Every row gives one point. Each copy is the shape, with its points in the same order, turned, moved and blurred by noise. Is it also mirrored, or only turned?

Shape (6 x 2):
[[-1.8  3.8]
 [ 3.0 -1.6]
 [-3.1 -2.0]
 [-2.2 -0.9]
 [-0.2 -4.1]
 [-2.0  4.1]]
Copy 1 (6 x 2):
[[-2.9  3.1]
 [ 3.6  0.2]
 [-1.8 -2.6]
 [-1.5 -1.2]
 [ 1.7 -3.4]
 [-3.1  3.4]]
Copy 1 is: only turned
Copy 2 (6 x 2):
[[-2.6 -4.0]
 [ 3.2  0.6]
 [-2.9  1.8]
 [-2.0  0.6]
 [ 0.1  3.2]
 [-2.6 -4.4]]
Copy 2 is: mirrored
Copy 3 (6 x 2):
[[ 4.9 -0.1]
 [-2.2  0.2]
 [ 1.4  4.7]
 [ 1.8  3.6]
 [-2.7  4.2]
 [ 5.2  0.3]]
Copy 3 is: only turned

Shape (8 x 2):
[[ 2.2  2.7]
 [-3.3  4.2]
 [ 1.6  0.2]
 [-1.8 -0.2]
 [ 5.6 -1.8]
 [-2.6  0.0]
 [ 3.1  1.0]
 [ 2.6 -1.3]]
Copy 1 (8 x 2):
[[ 0.7  4.3]
 [-4.5  2.3]
 [ 1.8  1.1]
 [-0.8 -1.2]
 [ 6.4  2.0]
 [-1.8 -1.3]
 [ 2.8  3.3]
 [ 3.5  0.6]]
Copy 1 is: only turned
Copy 2 (8 x 2):
[[-1.2 -4.0]
 [ 3.9 -1.4]
 [-2.5 -1.6]
 [-0.2  1.3]
 [-6.6 -2.7]
 [ 0.6  1.5]
 [-3.0 -3.0]
 [-4.0 -1.0]]
Copy 2 is: only turned

Shape (8 x 3):
[[-3.3  0.2 -0.8]
 [-2.0 -5.8 -2.7]
 [ 0.7 -2.4  2.6]
 [-1.1 -2.3 -2.7]
 [ 2.0 -1.0 -2.4]
 [ 5.4  0.3  1.2]
 [-2.2 -0.1  1.6]
 [-3.6  3.9  4.0]]
Copy 1 (8 x 3):
[[ 1.5 -1.8  0.6]
 [ 3.0 -3.8  6.4]
 [-0.5  1.2  3.2]
 [ 3.2 -2.4  3.0]
 [ 4.5  1.5  3.0]
 [ 2.5  5.2  1.6]
 [-0.4 -1.6  0.5]
 [-3.3 -1.1 -3.8]]
Copy 1 is: only turned
Copy 2 (8 x 3):
[[ 3.5  1.0 -1.8]
 [ 3.9 -4.9 -2.1]
 [-1.6 -1.8 -2.4]
 [ 2.9 -2.6 -0.2]
 [ 0.7 -2.9  1.7]
 [-4.3 -1.4  2.2]
 [ 0.4  0.8 -2.5]
 [-1.0  5.7 -3.0]]
Copy 2 is: only turned
Copy 3 (8 x 3):
[[-0.9  1.3  1.1]
 [-5.8 -2.4  0.7]
 [ 0.3 -1.9 -2.7]
 [-2.6 -1.5  2.4]
 [ 0.2 -3.8  2.0]
 [ 3.9 -5.1 -1.0]
 [-0.4  1.4 -0.7]
 [ 3.1  5.1 -1.7]]
Copy 3 is: mirrored
Copy 4 (8 x 3):
[[-1.6 -2.6 -1.6]
 [-5.4  2.5 -4.6]
 [-0.9  2.0  1.8]
 [-1.7  1.1 -4.2]
 [ 1.5  0.9 -3.9]
 [ 5.0  3.2 -0.4]
 [-0.9 -1.2  1.1]
 [-0.3 -5.5  4.1]]
Copy 4 is: mirrored

Shape (7 x 4):
[[ 1.8 -1.3 -8.4  0.6]
 [ 0.0  1.1  4.2  0.7]
 [-0.4 -1.4 -0.4 -3.9]
 [-4.2  2.1  2.8 -2.3]
 [-0.9 -0.1  1.3 -2.2]
 [ 1.8  1.9 -0.1 -1.0]
 [-0.3 -5.7 -2.7 -0.7]]
Copy 1 (7 x 4):
[[ 0.4 -3.5 -0.5 -7.6]
 [ 0.6 -0.2 -0.6  4.6]
 [ 2.8  2.2  1.6 -1.1]
 [ 0.0  4.5 -1.2  2.7]
 [ 1.7  1.7  0.4  0.9]
 [ 2.9 -0.7 -1.9  0.3]
 [-0.5 -0.9  4.7 -3.4]]
Copy 1 is: only turned
Copy 2 (7 x 4):
[[-5.5 -3.8  3.1  2.0]
 [ 4.6  2.6 -1.4  0.8]
 [-1.4  3.7  0.7  0.4]
 [ 1.6  4.1 -4.1 -2.8]
 [ 0.3  3.3 -0.3 -0.1]
 [ 0.8  0.6 -1.1  3.1]
 [-1.5  0.9  5.6 -1.7]]
Copy 2 is: mirrored
Copy 3 (7 x 4):
[[-3.0  2.3  7.0  3.3]
 [ 0.7 -1.9 -3.1 -2.7]
 [-0.5  3.6  0.8 -3.3]
 [ 2.3  2.8 -4.5 -1.5]
 [ 0.2  1.9 -1.0 -2.6]
 [ 1.6 -0.4  1.5 -1.5]
 [-5.9  3.1  2.0 -1.7]]
Copy 3 is: mirrored
Copy 4 (7 x 4):
[[ 8.5 -1.0 -0.4  3.2]
 [-3.8  2.3  0.3 -0.1]
 [ 0.9  0.6 -5.7 -0.4]
 [-2.8 -0.9 -2.7 -4.3]
 [-1.1  0.7 -3.0 -1.3]
 [ 1.3  3.4 -1.8 -0.8]
 [ 2.2 -2.5 -5.0  4.6]]
Copy 4 is: mirrored

Shape (9 x 4):
[[ 1.5  4.3  2.3  3.1]
 [-0.1 -2.3 -1.7  1.9]
 [ 2.2  0.7  3.8  0.9]
 [ 2.7  1.1 -4.1  1.6]
 [-2.7 -0.7  2.7 -5.7]
 [ 1.6  3.2  1.2 -1.7]
 [-0.6  4.9  1.5  0.1]
 [-2.0 -0.2 -1.1 -4.1]
 [ 3.0  2.6  1.6  4.8]]
Copy 1 (9 x 4):
[[ 0.4  0.5 -3.8 -6.6]
 [ 2.1 -2.0  1.0 -1.0]
 [-1.4  2.2 -0.5 -4.5]
 [ 0.2 -5.5 -1.0 -3.4]
 [-3.5  2.7 -2.4  3.3]
 [-3.1 -0.1 -3.4 -2.9]
 [-0.9  0.3 -5.5 -3.3]
 [-2.2 -1.0 -2.4  2.7]
 [ 1.3 -0.5 -1.6 -7.5]]
Copy 1 is: only turned
Copy 2 (9 x 4):
[[ 2.9  1.3 -0.7 -5.5]
 [-0.5  2.7  1.7  1.4]
 [ 4.6 -0.2  1.5 -1.8]
 [ 0.5  5.6 -2.1  1.1]
 [ 0.4 -5.7 -2.0  4.0]
 [ 3.3 -0.1 -3.1 -0.4]
 [ 1.1 -0.7 -3.7 -3.0]
 [-1.0 -1.8 -2.4  3.4]
 [ 3.3  3.8  0.7 -4.1]]
Copy 2 is: only turned
Copy 3 (9 x 4):
[[ 4.5 -1.0  0.2 -5.4]
 [-1.9  2.2 -0.4 -1.8]
 [ 0.5 -3.0  2.9 -4.8]
 [-0.8 -0.4 -4.3 -2.9]
 [-0.3 -2.7  4.9  3.7]
 [ 2.3 -3.2  0.4 -1.5]
 [ 4.9 -1.9  0.7 -1.3]
 [-0.9 -1.0  1.5  3.2]
 [ 2.5 -0.5 -0.7 -6.9]]
Copy 3 is: mirrored
Copy 4 (9 x 4):
[[ 4.9 -1.7 -3.3 -0.3]
 [ 0.9  3.0  1.9  0.3]
 [ 0.6 -0.2 -4.2  0.6]
 [ 2.2  1.4  1.6 -4.3]
 [-4.5 -4.2  0.7  2.9]
 [-0.1 -3.1 -1.7 -1.7]
 [ 2.9 -4.4 -1.3 -0.4]
 [-2.8 -2.5  2.9  0.2]
 [ 4.9  1.0 -3.8 -1.0]]
Copy 4 is: only turned

Shape (11 x 6):
[[-0.6  1.2  3.5 -3.4 -4.6 -4.0]
 [-1.3 -1.6 -1.3 -1.6 -3.8 -3.1]
 [ 3.3  0.5 -4.2 -2.2  3.6  1.1]
 [ 2.4 -0.4 -1.9  0.5  4.8  1.9]
 [-1.5 -0.3  0.7  0.7  0.1 -2.8]
 [-3.8 -1.9  2.1 -3.0 -4.0 -3.4]
 [ 4.6 -0.3  1.3  3.3  1.8  1.7]
 [-1.6 -4.1  5.8 -2.3 -1.7 -5.6]
 [-0.2  0.3 -1.8  0.3  0.6 -2.3]
 [ 1.8 -0.6  1.4 -0.3 -0.5 -5.6]
 [ 2.2  3.1  0.2  1.4  4.7  0.8]]
Copy 1 (11 x 6):
[[ 6.3 -1.7 -1.1 -1.2  3.2 -2.7]
 [ 1.7  0.4  2.2 -1.2  4.0 -3.7]
 [-5.2 -3.5  3.6  0.6  0.4 -0.1]
 [-5.2 -0.3  2.1  0.7 -0.8  1.4]
 [ 2.0  1.2  2.6  0.1  0.9 -1.1]
 [ 5.2  0.9  0.8 -0.7  6.1 -1.6]
 [-3.5  1.5 -0.7 -1.0 -3.8 -0.4]
 [ 6.4  2.0 -0.4 -4.4  2.9  1.5]
 [-0.2  0.1  4.1  0.3  1.2 -1.3]
 [ 3.2 -0.6  3.0 -3.1 -0.7 -1.8]
 [-3.0 -0.9  2.0  2.6 -3.4  1.5]]
Copy 1 is: only turned
Copy 2 (11 x 6):
[[-1.6 -4.4 -1.2  1.1 -0.9  4.8]
 [-2.8 -0.2 -0.7  2.5  2.0  2.0]
 [ 4.9  3.3 -0.4 -1.5  6.5  1.3]
 [ 5.2  4.1 -2.7 -1.5  4.1 -0.2]
 [ 1.0 -0.1 -3.7  2.3  1.2  0.6]
 [-2.5 -0.6 -1.2  4.2 -1.6  4.4]
 [ 3.1  2.0 -5.0 -4.6  1.8 -1.1]
 [-2.6 -1.1 -6.7  2.2 -1.5  6.7]
 [ 1.3  0.5 -2.7  1.7  3.5  0.0]
 [-0.6 -2.6 -5.4  0.4  3.3  2.6]
 [ 6.6  0.8 -3.5 -1.7  2.9 -1.1]]
Copy 2 is: only turned

Shape (11 x 6):
[[-0.2  1.6  1.8 -0.1 -1.2 -3.6]
 [ 0.1  3.8 -4.4  4.9 -0.4  2.0]
 [-5.5 -2.0 -1.4  2.6  0.3  2.2]
 [-0.4 -2.3  3.0 -0.3  2.9  1.1]
 [-1.3 -0.8  2.7 -1.6  0.7  3.1]
 [ 4.6  1.5 -4.1  2.2  2.7  2.9]
 [ 1.5  3.8  3.6  0.0  4.1  4.4]
 [ 3.6 -2.1 -5.3 -0.4 -4.6  2.0]
 [ 3.5  0.1 -1.9  0.9  0.7  3.5]
 [ 4.5 -0.3  3.4  1.2  1.5  0.3]
 [ 1.5 -0.9  1.3 -0.2 -6.7  0.8]]
Copy 1 (11 x 6):
[[-0.4  0.2 -0.7 -5.5 -0.1 -0.5]
 [-3.6  3.1  5.7  0.7 -0.8  1.9]
 [ 2.1  2.3  1.3  1.5 -5.0  1.8]
 [ 5.0 -0.2  2.4 -2.4 -1.3 -3.3]
 [ 2.3 -2.6  1.2 -0.4 -2.6 -2.9]
 [ 0.3  2.3  6.9  1.5  3.5 -1.1]
 [-0.4 -2.2  7.3 -2.6 -2.3 -5.6]
 [-0.2 -0.4  0.4  3.5  5.5  3.2]
 [ 0.9 -0.5  5.2  1.4  2.1 -0.4]
 [ 2.8 -1.9  4.8 -4.8  2.6 -1.7]
 [-0.2 -4.0 -0.5 -1.4  1.6  3.0]]
Copy 1 is: only turned
Copy 2 (11 x 6):
[[-0.8  2.4 -4.0  1.5  1.5 -0.8]
 [ 0.9  5.3  0.3 -0.8 -5.4  3.4]
 [ 5.8  0.9  2.3  0.9 -0.7  0.6]
 [-0.7 -0.2  2.6  1.9  3.3  0.2]
 [ 0.5 -1.4  1.2 -0.3  2.8  2.2]
 [-4.0  3.4  3.6 -1.9 -4.4  1.8]
 [-3.2  2.5  2.5 -0.8  3.7  6.0]
 [-1.5 -2.6 -1.0 -2.5 -6.9 -1.2]
 [-2.9  0.5  2.2 -1.3 -2.9  2.2]
 [-5.1  0.5  0.6  3.0  1.0  1.5]
 [-0.5 -3.6 -4.8  1.2 -2.5  1.2]]
Copy 2 is: only turned
Copy 3 (11 x 6):
[[-0.1 -2.4 -2.2 -0.6 -1.3  3.1]
 [-4.6  1.8 -6.1  3.3  1.9 -1.5]
 [-4.4 -1.6  0.5 -0.8  4.3 -2.7]
 [ 1.3 -0.2  2.9  0.8  1.1 -0.5]
 [-0.3  2.0  2.7 -0.8  1.7  0.9]
 [-1.8  4.3 -3.0  5.0 -1.9 -3.0]
 [ 0.9  4.5  1.3  4.6  2.2  3.1]
 [-3.1  3.9 -4.2 -3.1 -3.8 -4.2]
 [-0.9  4.4 -1.8  1.9 -1.0 -2.3]
 [ 4.3  1.7 -0.8  2.0 -0.9  0.2]
 [ 0.4  2.1 -3.7 -5.8 -0.6  0.4]]
Copy 3 is: only turned

Shape (12 x 8):
[[-3.2 -4.0 -1.2  5.2 -3.2 -2.7 -2.4  2.2]
 [-3.4 -4.1 -3.3 -3.8  2.8 -1.6 -3.3  2.4]
 [-2.9  2.0 -3.5 -3.5  1.5 -0.4  2.6 -7.2]
 [ 0.9  1.1  0.5 -2.1  2.4 -2.9  3.8  2.0]
 [ 1.4  0.2 -2.1 -0.4  0.2 -2.0  0.2  2.3]
 [-1.0  3.5 -0.9 -0.5  0.0 -2.8 -1.0 -0.4]
 [ 0.8  1.2  2.2  1.2  1.8  3.0 -4.7 -2.1]
 [ 1.0  0.6  0.1 -0.5 -1.7 -2.0 -2.0 -3.6]
 [ 1.1  7.8 -3.1 -1.6 -4.4  7.1  1.8  2.9]
 [-5.0 -3.2 -0.1 -2.2 -6.2  0.8  0.7  1.0]
 [-2.2  3.0 -1.4  2.7  0.3  0.1 -3.9  2.5]
 [-0.7 -2.4  0.7 -1.5  2.0  2.2 -0.5  3.0]]
Copy 1 (12 x 8):
[[-0.6 -1.1  2.4 -3.5 -6.6 -1.7 -2.0 -3.0]
 [ 5.4 -1.3  0.8  0.1 -4.3  0.9  4.9 -4.9]
 [-1.2  2.8  0.5  7.5  1.7  2.6  2.2 -2.1]
 [ 1.4  0.1  4.7  1.2  1.4 -0.7  4.0  2.3]
 [ 1.4  1.2  4.9 -1.0 -0.6  1.4  1.7 -0.1]
 [-1.4 -0.9  4.0  0.9 -0.6  3.4  1.9 -0.8]
 [-0.5 -1.6 -3.0 -2.6  2.3  3.8  0.0 -0.9]
 [ 0.0 -1.5  1.8  1.5 -0.1  3.4 -1.5 -0.2]
 [-2.7  7.0  0.1 -1.6 -1.4  8.2  4.1  5.7]
 [ 0.4 -0.1 -1.3  2.7 -8.5  0.4  1.1  2.2]
 [-2.1 -0.1  1.7 -4.1 -1.9  4.0  2.5 -3.0]
 [ 3.2  0.3 -1.1 -2.0 -0.7 -0.2  4.5  0.3]]
Copy 1 is: only turned
Copy 2 (12 x 8):
[[-7.6 -0.8 -1.8 -1.5 -0.1 -1.9 -4.7 -1.1]
 [-0.3  5.2 -4.4  0.4  1.0 -1.2 -0.7 -0.4]
 [ 1.2  4.4  7.5  4.0  0.1  1.0  0.4 -2.2]
 [ 1.3  0.6  2.0 -4.2 -2.0  3.2  0.9 -1.2]
 [-1.1 -0.3 -0.7 -1.3 -0.4  3.0 -1.7  0.0]
 [-2.0  0.3  2.6  0.5 -0.7  1.4  0.4  2.7]
 [ 1.4 -4.6  0.4  3.1 -0.6 -3.6 -0.4  0.2]
 [-0.1 -1.3  4.2  1.0  2.1 -0.9 -2.6  1.1]
 [-1.8 -6.0  0.7  4.8  2.6  7.7  4.9 -2.9]
 [-5.7  0.8  1.0 -0.8  5.7 -1.0  0.2 -4.4]
 [-3.9 -2.2 -2.0  2.6 -2.1  0.3  0.5  1.8]
 [ 0.7 -0.8 -3.1 -1.2 -0.2 -1.3  1.2 -3.2]]
Copy 2 is: only turned
